Each row of a before or after table is a point. One or more steps were done to the points. Then noise was added and the rows were shuffled. The steps act on columns, c1 being the first. Write out the steps. A step turns or swaps two columns, mirrors them in a line or flattens them onto one, adds a multiple of one to another, or multiplies or shifts one. Angles are multiples of 10 degrees, from the lower column toward the higher: turns from -170 to 170, lines from 10 to 170 but not 90. Use the fewest steps. Two steps may share a column if one is a turn and the other turns, adds or multiplies; they go together, in the order done. Otherwise the lowest column goes first.

Before (9 x 2)
[[ -9   6]
 [ 43  33]
 [ 14  33]
 [-15  51]
 [  1  35]
 [ -5   5]
 [ -5 -11]
 [-31  -9]
 [-60  -5]]
After (9 x 2)
[[ 33   2]
 [  6   7]
 [  3   6]
 [  0  53]
 [-24  26]
 [-50  17]
 [ 57  16]
 [-13  33]
 [  9  -8]]
Steps: mirror c1 and c2 in the line at 100 degrees

Before (8 x 8)
[[-16   4  27  -4  18  10  -3  -3]
 [-10 -33  16  35 -41  -9 -15  18]
 [ 22  37 -37 -49 -41 -30  -3   6]
 [ -5 -35  28 -10  19 -39 -31 -14]
 [-26   9 -50   1   7 -49 -14 -31]
 [ -8 -30  36 -45 -12   1  47  35]
 [ -1 -31 -45  30  20   6   9  19]
 [ 40  29 -25 -38 -40   8  60  -8]]
After (8 x 8)
[[ -7   8  18 -28 -46 -49 -14 -29]
 [ 45  28  47  32  -2   9  61  -8]
 [  8 -34 -30  -6  15 -39 -31 -12]
 [ 52  36  54  12 -13 -30  -3   7]
 [-35 -35  29  -4  34 -11 -16  17]
 [-30 -30   5   4 -49   5   9  20]
 [  3   5 -30 -17  13   8  -5  -3]
 [ 45 -30  -7 -15  37   1  48  35]]
Steps: turn c1 and c4 by 80 degrees; turn c3 and c5 by 120 degrees

Before (9 x 14)
[[ -9  18   3  14 -34 -39 -22 -35   6 -22   4 -21 -41  12]
 [ 20 -32  -6 -32 -20 -31 -39  28 -36  35  17 -23 -21 -13]
 [-41  -2 -57 -19  26  -9   0 -29  27 -28 -12  -1 -30  -6]
 [  9  12  -4 -21  27  17 -42  12 -13  -4  43 -23   0 -20]
 [ 22  30   5  19 -16  11  15   2  31 -12 -19   0  13   0]
 [-10 -10 -39   6 -18   1  11 -22  -1 -22   9 -35  18  10]
 [ 26  -8 -15 -43  18 -23 -12 -20 -31  35   4  -9 -33  -9]
 [ -1  -6 -39  25  31 -37  10 -28  31  10 -21  22 -32   7]
 [ 30  -1   8  21   9  -4  15  12 -33 -34  -1  -6  -5 -41]]
After (9 x 14)
[[ 10  -4  -4 -19  26  17 -43  12  17  43  -1  -8   8 -17]
 [ 19 -45  -4 -31 -20 -31 -35  28 -20  17  34 -54  13 -15]
 [-41  24 -57 -21  23 -11   2 -27 -26 -12 -29  -9  19  -7]
 [-10  -5 -37   5 -18  -2   9 -20  -1   7 -22 -34 -22   8]
 [ -6  14   4  14 -34 -38 -26 -31 -10   3 -24 -61  43  10]
 [ 26 -32 -15 -42  17 -24 -13 -19 -10   4  36 -33  33 -10]
 [  0  23 -39  26  31 -38   8 -29 -34 -21   9 -19  17   9]
 [ 31 -30  10  22   9  -5  14  11  10  -1 -37 -12  12 -43]
 [ 21  43   4  21 -14   8  17   3  16 -17 -13   9  -8  -2]]
Steps: turn c2 and c9 by -60 degrees; turn c9 and c13 by -150 degrees; add 1 times c6 to c12; swap c10 and c11

Before (13 x 24)
[[  2 -31  25  -1  -6  -5  19 -32  39 -13  28  -3   4  14 -18  25  31   8
   16  34   2  28  45  25]
 [  3 -12 -18   8  25   6 -23  48 -17  17 -29  -1  29  15  -4   1  15  14
   34  -3   6 -15   7  -4]
 [  2   4  35  13 -18  -4  23 -27  14 -37  23  -5 -12  -4  29  23  35   3
   -4  12 -12  -1  40  26]
 [-15 -28   8  13  32 -16 -15   2  -1  31  -3   5  47  -7   9  -5  14  -4
   -1  -4  10 -17   7 -11]
 [ -8   4  -2  11 -19 -24  29  -8  25   5  42   2  -6  21  14  27  21  -7
   -9  28   3   7  49  36]
 [-13 -29 -21  -9 -12   6 -35  33 -15  27 -13  -2  40 -16   5   9   8   7
   12 -26   4  12 -18  -5]
 [-10 -15 -37   4  14   7 -25  10 -17   0 -10 -14  51 -10   3 -10  29   6
   12   9  27  -8   4  25]
 [-28 -34 -33   2  10  22 -42  10 -21  20  -1  -1  22   1 -15   8  17   9
    6   5 -11 -27   4 -10]
 [-16  -5  -1   5  -7 -30   1   7  14  -6  23 -17  -5 -17 -38  -2   2  16
    5 -19  10 -24  -2  14]
 [-30   7  22   7   9 -22  15  -4  14  -3  14 -22 -15 -18  -1  18  32  -9
   -4  33  -4  27  43  18]
 [-22 -14  18 -16   8 -18  -6 -11   1  -6   7  -5   0  21 -42  -7   1 -20
  -23 -27  -6   6  20  34]
 [-25  16   1  19  -7   7  31 -39  39 -12  26  -2   7  19   0  16  42  -7
   23   5 -23  26  25  12]
 [ 13 -18 -29  38  14   7 -32  20 -12  29 -13 -24  32 -18 -21  17  10  16
   -2 -24  12  -8  29  14]]
After (13 x 24)
[[-50  16   2  18  -6   6  32 -40  40 -10  25 -16   9  20  -1  17  42  -7
   24   6 -23  25 -17  13]
 [  2   4  35  14 -20  -5  23 -30  14 -36  24 -29 -10  -4  26  24  34   2
   -4  14 -13  -3 -27  26]
 [-31  -4  -4   4  -6 -31   0   6  14  -6  23 -11  -5 -16 -41  -2   1  14
    6 -19   8 -23  12  15]
 [-56 -35 -34   1  11  22 -43   8 -22  21  -1  -6  22   1 -15  10  17  11
    6   6 -11 -27  -2 -12]
 [  6 -34  26   0  -8  -6  19 -29  40 -11  27 -32   5  13 -18  26  31   7
   16  35   0  30 -33  28]
 [-19 -14 -37   4  13   6 -27  12 -16   0  -7 -14  52 -12   1 -10  29   3
   13  10  28  -7   7  25]
 [-31 -28   8  13  31 -13 -16   2  -1  31  -2  -1  49  -8   7  -7  12  -4
    0  -5  10 -17 -10 -12]
 [-27 -32 -20 -10 -13   6 -37  33 -14  28 -13   8  41 -15   6  10   9   5
   12 -26   3  11  15  -3]
 [-17   2  -4  12 -20 -25  31  -9  25   4  42 -31  -7  22  14  26  20  -8
   -7  25   2   7 -40  35]
 [-61   4  23   6   9 -22  18  -3  13  -3  14 -43 -15 -17  -1  16  32 -10
   -2  34  -4  24 -17  18]
 [  6 -10 -19   8  25   5 -22  46 -18  17 -32  -6  28  15  -5   0  15  13
   34  -4   6 -16  -4  -5]
 [-43 -15  17 -17   6 -19  -6 -11   0  -7   7 -18  -1  22 -42  -7   3 -20
  -22 -26  -7   6 -12  32]
 [ 26 -17 -30  39  14   7 -32  20 -10  28 -12 -36  33 -16 -22  16   9  13
   -1 -22  12  -9  -7  13]]
Steps: multiply c1 by 2; mirror c12 and c23 in the line at 160 degrees

Before (8 x 64)
[[ -8   9 -19   2  21  22   3  -2  11  31 -26 -26  37  39  -2  -3 -20  22
    7 -17  48 -23  17 -34 -13  -7  14   4 -31  -8 -11  23 -25  -3  -8 -27
  -22  -9   8  -1  18  -4   6  45  -3  20  48  -2  -9  -1  28  -5  37  13
  -36 -12  32  26   0  18  34  44   9 -19]
 [  2 -24  24  47   4  -9  -1  28  21  -9 -13  -5  15  13  19  10 -18 -16
  -15 -47  19  19  20 -17   5  12  29  12   7 -32   5  -9 -17 -15 -21  12
  -16  -9  17  -6 -28  26  15 -27 -24  22  16  -2  -9  31   7  11  -4   1
   13 -11   5  50 -13  -2  -8 -41   4   3]
 [ 39  -9  32 -30   1 -31 -15  -7 -32 -20  47  -9 -23 -19  32  27  38 -15
   -4  26  10  -5  -6  35  32  31 -47 -27 -53  31  33  53  15   7  46   8
   20  31  19  59  46  48  -9 -16  35  36   2   9  43  38 -21  29  11 -12
   10  30 -22 -21  60   3 -50   6 -28  47]
 [  4  -8  10  -1  11   1  22  12   1   0 -10  20  11  42   7 -14   6  35
   14 -33  24 -32   1 -20   9  -9  33  40 -20 -28   1  -7  -1 -27 -11 -11
    0 -25  15 -23  -6  14  25  53  -5  -3  23   0  24  -4  -7   0  28  13
  -11 -29  -2  16 -26  13  15  13  25 -20]
 [ 12  15  -8 -22  32  11  -5   7 -33  -9   4   6  25  48   3 -20  10  31
  -23 -38  38 -21  -1 -20  24 -22  -6  27 -37  -6  -1  -9 -32 -23  10 -26
  -25 -35  38  -7 -39  -2  17  21  10  10  44 -19 -17  -3   9  -9  20   7
   -9  -9  28  11 -24  30   8   7  53 -17]
 [ -2 -10  -5   2 -31  13 -11  19  25  11  21  -9  14  20   3  21 -34   7
    2 -26  16  -1   3  -8  16  -6  20  32 -14 -24  15 -21 -14  18 -20   7
  -17 -11 -19  26  -7 -10  27  14 -11  -1  22  18 -13  23  10   5   7   0
   23   3  24  42 -10   1 -18 -12  37 -11]
 [ 11 -38  13 -16  -8  -6 -17  35  -2 -15   9 -27 -33 -29  -3   4 -11 -22
   12   0 -20  52   6   9   7  13 -18  16  20  32  37  39 -19  16  12  10
   14  49 -24  46  17  40 -25 -44  -8  29 -16   3   6  22 -34  30 -20 -29
   57 -17 -49  29  27 -19 -23 -10  -9  40]
 [ 26 -26   7  22  -4 -25   1  51  -1   4   5 -10   0  -9 -13  30 -26 -16
   27  -3 -27  21  11   9 -16  10   6  20  21 -11  33   2 -33  16 -12 -10
  -11  24 -26   9   2  26  -7 -19 -16   4  -4  32  13  16 -22 -20 -20   5
   19  12 -19  30 -13 -15  18 -11   6  18]]
After (8 x 64)
[[ 40 -10  30 -30 -11 -31 -14 -11 -31 -19  48  -8 -23 -20  31  26  39 -13
   -3  24  -3  -5  -7  36  33  32 -45 -26 -53  31  32  52  15   6  46   8
   19  31  20  59  46  46  -6 -16  35  37   0   9  43  38 -22  28  20 -13
   11  31 -22 -21  61   1 -50   6 -28  49]
 [  1 -22  24  47 -21 -10  -2  34  22  -7 -13  -4  15  13  20   9 -19 -17
  -16 -48  -2  20  22 -18   4  12  29  11   7 -30   5  -8 -17 -15 -22  14
  -16  -8  16  -4 -29  25   3 -26 -21  22  15  -3 -13  31   7  13   0   2
   14 -11   5  49 -14  -2  -8 -40   4   3]
 [ 27 -24   7  21  27 -24   0  44  -1   5   5  -8  -1  -7 -14  30 -26 -16
   27  -4   5  20  11  11 -15  12   6  22  18 -10  34   2 -32  16 -12  -9
  -11  23 -25  10   4  30 -23 -18 -15   5  -4  34  13  16 -23 -22 -15   5
   19  13 -19  30 -13 -14  17 -11   6  19]
 [ 12  16  -6 -22 -47  10  -5  14 -32  -9   4   6  25  47   4 -20   8  31
  -22 -39  16 -22  -1 -20  23 -22  -6  27 -37  -4  -1  -9 -31 -24  10 -25
  -25 -34  38  -7 -38  -6  13  21   8   8  45 -19 -18  -2   9 -10  18   6
   -9 -10  28  10 -24  30   7   7  53 -16]
 [ -8   9 -18   2 -53  22   6  -1  11  32 -26 -23  37  38  -4  -1 -20  22
    8 -18   4 -23  19 -34 -13  -7  15   4 -31  -9 -11  25 -25  -1  -8 -27
  -21  -9   5  -1  17 -10   5  45  -3  19  49  -4  -9  -1  29  -5  36  14
  -35 -10  32  26   1  17  33  45   8 -17]
 [  5  -9  12  -4 -26   1  21  19   1   0 -10  21   9  42   7 -15   6  38
   14 -33   2 -32   1 -20  10  -6  31  39 -20 -28   1  -6  -2 -24  -9 -10
   -1 -24  16 -23  -4  11  20  54  -4  -5  23  -1  25  -5  -6   0  29  14
  -11 -28  -1  18 -26  13  15  13  24 -18]
 [ -3 -12  -4   0  -5  14  -9  26  26  12  22  -8  14  19   4  20 -34   8
    2 -26 -36  -1   2  -9  17  -5  20  33 -14 -24  14 -22 -14  18 -20   7
  -16 -12 -18  27  -8  -9  21  13 -10   0  23  18 -14  24   9   4   4  -2
   24   3  24  42  -9   2 -19 -13  38 -10]
 [ 11 -38  13 -16  23  -8 -17  24  -2 -15   9 -28 -35 -29  -3   6 -12 -22
   12   0  -3  52   6   9   9  12 -17  16  19  31  36  39 -19  14  10   9
   15  49 -24  46  17  43 -35 -43  -9  30 -15   4   6  21 -35  30 -13 -30
   57 -16 -50  29  28 -19 -22 -10  -7  40]]
Steps: turn c5 and c21 by 110 degrees; turn c8 and c43 by -20 degrees; turn c42 and c53 by 10 degrees
